Each row of a before or after table is a point. One or more steps were done to the points. Then noise was added and the rows were shuffled. The steps act on columns, c1 being the first. What was done? A step turns or swaps two columns, mirrors them in a line or flattens them onto one, adds a multiple of one to another, or multiplies or shifts one. Angles are multiples of 10 degrees, from the lower column toward the higher: turns from -170 to 170, lines from 10 to 170 but not 90. Use the fewest steps. Two steps may share a column if one is a turn and the other turns, adds or multiplies; they go together, in the order done. Otherwise the lowest column goes first.
(in the rows, 128 means zero)

Before, 11 rows:
[[220 128]
 [147 118]
 [131 101]
 [ 97 104]
 [116 184]
 [117 100]
 [129 114]
 [106 198]
 [ 95 160]
 [104 100]
 [177 121]]
After, 11 rows:
[[ 97 120]
 [154  90]
 [ 97 108]
 [108 126]
 [188  90]
 [ 98  99]
 [177 111]
 [148 218]
 [131 173]
 [125 150]
 [106 134]]
Steps: mirror c1 and c2 in the line at 40 degrees

Before (14 x 4):
[[115 100  80 126]
 [126  94 136  94]
 [ 56 102 176 186]
 [140  70  71 166]
 [ 84 144  87 143]
 [148  93 196 111]
 [ 67 115 101 188]
 [ 72 106  99 124]
 [147 186 171 123]
 [131 147 167 134]
 [ 94 102 123  79]
 [113 136 196  57]
 [162 107 132 126]
 [ 61 185  82 149]]
After, 14 rows:
[[114 119 134 121]
 [139  94 139 173]
 [ 63 192 105 117]
 [ 54  91 141 151]
 [129 132 125 138]
 [162 108 135 141]
 [128  94 141  91]
 [ 67 125 130 157]
 [ 73 119 131  98]
 [145 166 114 132]
 [ 85 153 118 121]
 [ 93 107 135  64]
 [111 113 135  49]
 [147  76 145 122]]
Steps: add 0.5 times c1 to c4; flatten c2 and c3 onto the line at 160 degrees

Before:
[[128 113 181 168  95  88]
 [143  68  89 125 147 138]
 [122 131 150  95 143 142]
 [152 106  43  88 161 127]
 [153  92 132  49 140 150]
 [166 152 166  68 121 128]
 [ 91  75 132 103  88  92]
 [163 172  68 147  93 153]]
After:
[[134 135 218 181 145 126]
 [102 180 134  95 170  92]
 [137 180 176 151 121 139]
 [145 152  79  82 110  86]
 [156 112  87 163 183 129]
 [113 126 107 153 150 143]
 [174  76 180 103 129 152]
 [135 165 129 183 190 150]]
Steps: turn c4 and c5 by -120 degrees; turn c1 and c4 by 20 degrees; turn c2 and c3 by -170 degrees

Before:
[[128 114 190 165 104 143  99 112 125]
 [116 140 114 151 132 142 145  97  92]
 [165 119 121 122 152 192 107 137 122]
 [150 110 128 124 120 129 140 128 123]
 [117 115 114 146 114 127 104 126  95]
 [126 148 172 143 120 129 106 133 119]
 [114 158 107 150 120 172 148 118 132]
 [115 128 129 117 106 124 108  63 121]
 [154 162 112 139  97 156 170 117 105]
 [196 121 116 127 131 120 113 119 130]]
After, 10 rows:
[[150 118 130  96 110 126 116  68 134]
 [ 83   8 110 122  98 159 145 114 136]
 [106 178 130 103 121 126 123 128 138]
 [125  51 112 128 120 174 154 118 115]
 [113 146 123 103 151 192  89 134 135]
 [148 163 193 144 102 140 104 110 133]
 [143  62 169 121 122 126 112 130 129]
 [ 89 154 113 110 132 118  76 115 126]
 [126  57 112 133 134 142 147 101 157]
 [152 131 113 126 112 125 117 125 161]]
Steps: mirror c1 and c7 in the line at 110 degrees; turn c2 and c9 by -160 degrees; multiply c2 by 3; shift c4 by -20

Before, 12 rows:
[[122 176  79 167 130 141 115 124 202 123 134]
 [ 79 121 108  80  98  77 107 125 133 116 146]
 [139 149 181  98 118 112 110  93  99 145 120]
 [132 155 162 165  84 111 179 148 171 157 124]
 [165  51 203 158 114 124 162  96 138 188 136]
 [138 102 137 137  93 154 137 146 147  96 120]
 [ 90 113 112  87 128  62 150 148 137  74  70]
 [160 124 154 199 101 114 132 122 144 101 151]
 [143 186 119 170 162 145 101 175 161 189 125]
 [139  85 107 119 158 139 164 136 148  53 165]
 [ 64 140  98 136  75 131 147 106  98 160 128]
 [ 56 103 132 137 129 141 151 135 155 107 135]]
After (12 x 11):
[[120 136 145 105 153 152 102 165 132 140 102]
 [157 200 174 123 145 136 114 153 160 119 119]
 [ 79 135  76 137 161  86  83  90 119 112 168]
 [149  98 210 150 149 124 138 104 110 100 160]
 [132 166 112 182 111 149 166  77 134 184  85]
 [111 164  50 175 134 134 140 129 166 123  39]
 [127  81  97 121 164  57 130 138 147 126 122]
 [159 159 249  48 123 148  95  64 137 108 117]
 [135 123  91  88  83 144 113 200 172 127 113]
 [143  83 101 111 115  54 109 185  80 141 100]
 [141 168 182 154 136 119  65  99 143 148  70]
 [ 65 134 135 105 114  93 112 153 145 130 100]]
Steps: turn c1 and c6 by 40 degrees; swap c2 and c4; multiply c3 by 1.6; turn c5 and c7 by 150 degrees; turn c8 and c10 by 80 degrees; multiply c9 by 1.3; turn c9 and c11 by -70 degrees

Before (12 x 14):
[[154 134 118 112 108 132 141  88  96 114 120 154 135 130]
 [130 107 144  90 106 154 125  93 137 122 106 139 125 141]
 [154 133 157  95 109 157 113 121 154 170 125 132 120 112]
 [153 123 151  96 114 160 150  97 134 111 110 108 150  86]
 [145 126 174 143 112 145 111  90 130 108 139 115 123 126]
 [146 135 129  94 119 128 116 126 102 101 112 110 118 142]
 [114 127 146 126 112 161 143 129 102 108 121 130 113 127]
 [ 99 164 121 103 110 133 116 108 111 116 120 125 116 128]
 [153 134 118 117 113 151 124  99 152 122 212 136 139 123]
 [150 101 150 103 127 131 112 110 134 109 122 124 123  73]
 [103 124 202 106 104 126 121 114 101 132 146 113 115 136]
 [126 140 119 106 249  82 145 123 101 103 112 114 129 115]]
After (12 x 14):
[[109 135 125 118 113 151 121  96 153 139 253 115 135 124]
 [164 162 135 102 107 130 116 104 110 130 162 143 119 127]
 [106 129 148  93 148 153 112 124 156 168 162 115 123 112]
 [106 132 146  95 101 130 115 123 102 120 154 136 119 143]
 [128 139  83 103 186  80 147 125 104  20 152 143 128 114]
 [123 105 155  92 106 154 125  92 134 141 146 110 121 141]
 [110 122 191 139 101 149 105  88 129 125 180 134 123 128]
 [117 134 130 111 103 135 139  90  98 132 155  97 135 128]
 [ 96 124 172  95 109 156 148  93 134 125 150 137 155  87]
 [148 122 211 108 118 130 129 118 103 147 184 150 114 139]
 [143 127 164 124 102 160 142 133  99 128 159 127 115 127]
 [ 99  99 156 100 116 127 114 113 134 117 162 127 123  75]]
Steps: turn c1 and c12 by -160 degrees; add 0.3 times c2 to c1; turn c5 and c10 by -50 degrees; add -0.7 times c5 to c3; shift c11 by 40
